Each row is a point. Each copy is the shape, with its points in the same order, turned, moved and blurred by noise. Is it also mirrored, or only turned?

Shape (6 x 2)
0: -0.067  0.035
1:  0.000 -0.011
2:  0.024 -0.030
3: -0.092  0.021
4:  0.004 -0.020
5:  0.030  0.061
Copy 1 (6 x 2)
0: -0.063 -0.046
1: -0.002  0.008
2:  0.013  0.032
3: -0.087 -0.042
4: -0.003  0.019
5:  0.036 -0.058
Copy 1 is: mirrored
Copy 2 (6 x 2)
0: -0.060 -0.002
1:  0.020 -0.026
2:  0.049 -0.045
3: -0.077 -0.020
4:  0.023 -0.038
5:  0.029  0.050
Copy 2 is: only turned
Copy 3 (6 x 2)
0:  0.046 -0.050
1: -0.018 -0.007
2: -0.045  0.008
3:  0.042 -0.082
4: -0.028 -0.004
5:  0.041  0.051
Copy 3 is: mirrored
Copy 4 (6 x 2)
0: -0.080  0.007
1:  0.001 -0.010
2:  0.032 -0.014
3: -0.095 -0.027
4:  0.009 -0.012
5: -0.010  0.064
Copy 4 is: only turned

Shape (9 x 3)
0: -0.035 -0.027 -0.037
1: -0.031 -0.013 -0.076
2: -0.021 -0.060  0.010
3: -0.004 -0.031  0.017
4:  0.033  0.105  0.068
5:  0.035  0.018  0.013
6: -0.018  0.015 -0.036
7:  0.045 -0.011 -0.036
8: -0.026 -0.028 -0.031
Copy 1 (9 x 3)
0:  0.054  0.012  0.002
1:  0.065  0.049 -0.009
2:  0.034 -0.045 -0.010
3:  0.003 -0.028 -0.004
4: -0.115  0.031  0.069
5: -0.044  0.015 -0.004
6:  0.021  0.040  0.013
7: -0.008  0.033 -0.047
8:  0.043  0.007 -0.001
Copy 1 is: mirrored
Copy 2 (9 x 3)
0: -0.024 -0.065 -0.045
1:  0.005 -0.078 -0.071
2: -0.054 -0.059  0.004
3: -0.035 -0.035  0.013
4:  0.033  0.099  0.014
5:  0.021 -0.005  0.016
6:  0.005 -0.032 -0.048
7:  0.038 -0.060  0.008
8: -0.024 -0.064 -0.031
Copy 2 is: only turned
Copy 3 (9 x 3)
0:  0.017  0.064  0.013
1:  0.042  0.067 -0.026
2:  0.014  0.037  0.064
3: -0.012  0.017  0.045
4: -0.118 -0.052 -0.033
5: -0.023 -0.024 -0.002
6:  0.000  0.040 -0.024
7:  0.035 -0.014 -0.007
8:  0.016  0.050  0.018
Copy 3 is: mirrored
Copy 4 (9 x 3)
0: -0.004 -0.016 -0.059
1: -0.012  0.008 -0.092
2:  0.024 -0.060 -0.016
3:  0.031 -0.023 -0.001
4:  0.037  0.108  0.074
5:  0.063  0.035 -0.003
6: -0.005  0.028 -0.042
7:  0.066  0.023 -0.062
8:  0.010 -0.010 -0.051
Copy 4 is: only turned

Shape (9 x 6)
0:  0.057 -0.029 -0.009 -0.010 -0.016 -0.084
1: -0.032 -0.037 -0.025 -0.007 -0.014 -0.007
2:  0.061 -0.046 -0.010 -0.060 -0.026 -0.048
3: -0.011 -0.051 -0.037  0.035 -0.059  0.022
4:  0.005 -0.043  0.079 -0.007 -0.073 -0.006
5:  0.003 -0.038 -0.020  0.025  0.025  0.011
6: -0.025  0.141  0.023 -0.023 -0.001 -0.015
7:  0.008  0.083  0.019 -0.029  0.001  0.020
8:  0.001  0.014 -0.024  0.031 -0.012  0.036
Copy 1 (9 x 6)
0: -0.006 -0.097 -0.071 -0.019 -0.032 -0.048
1: -0.012 -0.046 -0.009  0.011  0.041 -0.013
2:  0.014 -0.077 -0.092 -0.044 -0.006 -0.007
3: -0.058 -0.007 -0.048  0.030  0.049 -0.025
4: -0.053  0.013 -0.026 -0.072 -0.019 -0.018
5:  0.018 -0.022 -0.023  0.031  0.029 -0.056
6:  0.011 -0.034  0.044  0.059 -0.114  0.058
7:  0.030 -0.005  0.003  0.039 -0.072  0.039
8: -0.006  0.005 -0.023  0.063  0.000 -0.015
Copy 1 is: mirrored
Copy 2 (9 x 6)
0: -0.056  0.013 -0.057 -0.004  0.015 -0.054
1: -0.027 -0.042 -0.014  0.007 -0.027  0.020
2: -0.090  0.021 -0.060  0.040 -0.016 -0.020
3:  0.007 -0.061 -0.021  0.073 -0.029 -0.005
4: -0.050 -0.018  0.018  0.053 -0.086 -0.077
5: -0.003 -0.036  0.015  0.031  0.015  0.003
6:  0.062  0.094  0.028 -0.048 -0.062 -0.015
7:  0.028  0.071  0.040 -0.001 -0.052  0.002
8:  0.043 -0.012  0.018  0.052 -0.012  0.000
Copy 2 is: mirrored
Copy 3 (9 x 6)
0:  0.008 -0.020 -0.024  0.075 -0.033 -0.063
1: -0.031 -0.032 -0.003  0.023 -0.014  0.021
2:  0.013 -0.064 -0.010  0.050 -0.083 -0.052
3: -0.014  0.015 -0.034  0.006 -0.046  0.055
4: -0.001  0.039  0.062  0.032 -0.087 -0.006
5:  0.005 -0.008  0.001  0.023  0.028  0.016
6: -0.071  0.004  0.017 -0.107 -0.001 -0.115
7:  0.000 -0.001  0.026 -0.087 -0.020 -0.080
8: -0.001  0.016 -0.013 -0.037  0.001  0.002
Copy 3 is: only turned
Copy 4 (9 x 6)
0: -0.006 -0.012 -0.056  0.033 -0.048 -0.084
1: -0.048 -0.039 -0.004  0.005 -0.008 -0.002
2:  0.010 -0.061 -0.063  0.030 -0.017 -0.066
3: -0.063 -0.038  0.013  0.069 -0.006  0.006
4:  0.034 -0.074  0.045  0.041 -0.059 -0.026
5: -0.035  0.007  0.006  0.018  0.028 -0.016
6:  0.049  0.050 -0.053 -0.034 -0.085  0.081
7:  0.049  0.017 -0.041 -0.007 -0.029  0.059
8: -0.019  0.013 -0.004  0.043  0.004  0.036
Copy 4 is: only turned
